Each row of a before or after table is a point. One or more steps were done to the points. Then noise was added and the rows were shuffled. The steps act on columns, c1 being the first. Write out the steps. A step turns or swaps two columns, mirrors them in a line or flattens them onto one, adds a multiple of one to another, or multiplies or shifts one. Angles are multiples of 10 degrees, from the lower column toward the higher: turns from -170 to 170, lines from 10 to 170 but not 90. Use the fewest steps. Two steps may share a column if one is a turn and the other turns, adds or multiplies; they go together, in the order done. Otherwise the lowest column goes first.
In the rows, zero is written as 128.

Before, 11 rows:
[[133  84 125]
 [101  80  97]
 [139 163 160]
 [118 135 109]
 [123 122  76]
 [117 158 161]
 [144 122 101]
 [139 128 140]
 [103 124 154]
 [115 109  91]
 [107  98 147]]
After, 11 rows:
[[142 128 134]
 [113  80 151]
 [103  96  98]
 [133  60 124]
 [147 184 155]
 [134 120  96]
 [130 177 164]
 [ 90  51 108]
 [110 138 114]
 [104 119  80]
 [114 122 161]]
Steps: turn c1 and c3 by -20 degrees; multiply c2 by 1.6

Before, 10 rows:
[[156 105 112 142 132 129]
 [114 142 130 139  95  99]
 [106 155 146 123 126 122]
 [146 143 125 143 120 124]
 [141 122 119 121 132 148]
 [120 151 141 118 116 117]
 [107 136 131  88 145 169]
 [142 133 110 136 111 133]
 [147 111 127 141 119 154]
 [109 145 122 150 113 116]]
After (10 x 6):
[[148 136 135   7 172 128]
 [154 141 134 161  89 149]
 [195 106 106 170 129 124]
 [161 151 148  98 114 136]
 [149 144 127 195 111 138]
 [188 112 121 166 150 145]
 [185 144 128 173 120 134]
 [182 134 112 152 127 146]
 [146 155 155 114 122 128]
 [181 123 119 108 149 130]]
Steps: shift c1 by 40; add 0.3 times c2 to c3; multiply c4 by 3; turn c5 and c6 by -70 degrees

Before:
[[146 179 102 159 163 120 109 150 126]
 [119  70 148 169 122 130 157 134 156]
 [136 149 109 133 152 105  99  96 141]
 [156 183 124 138 128 130 131 121 138]
 [127  80 154 117 134 155 141 169 191]
 [143 158 108 119 133  98 121 148 103]
 [112 129 170 146 145 112 122 132 120]
 [ 94 155 119 143 139  99 137 122 146]
 [132  75 160 118 170 124 178 142 173]
 [106 118 102 137 145 202 141 101 151]]
After:
[[134 140  77 102 150  56 137 142 154]
 [124 147 111 115 133 161 135 119 147]
 [160 149 192 148  68 100 167 125 181]
 [165 158  90 101 129 153  95 145 136]
 [188 149 122 118 174 152 129 123 135]
 [174 178  77 126 155 152 107  90 123]
 [149 101 170 104  82 102 151  92 159]
 [175 144  92 149 135 168 124 123  99]
 [155 118 179 166  99  81 131 111 193]
 [143 145 210 120 114 139 125 112 119]]
Steps: shift c1 by 30; turn c2 and c5 by -70 degrees; turn c5 and c6 by -150 degrees; multiply c3 by 2; turn c4 and c8 by -130 degrees; turn c7 and c9 by 10 degrees
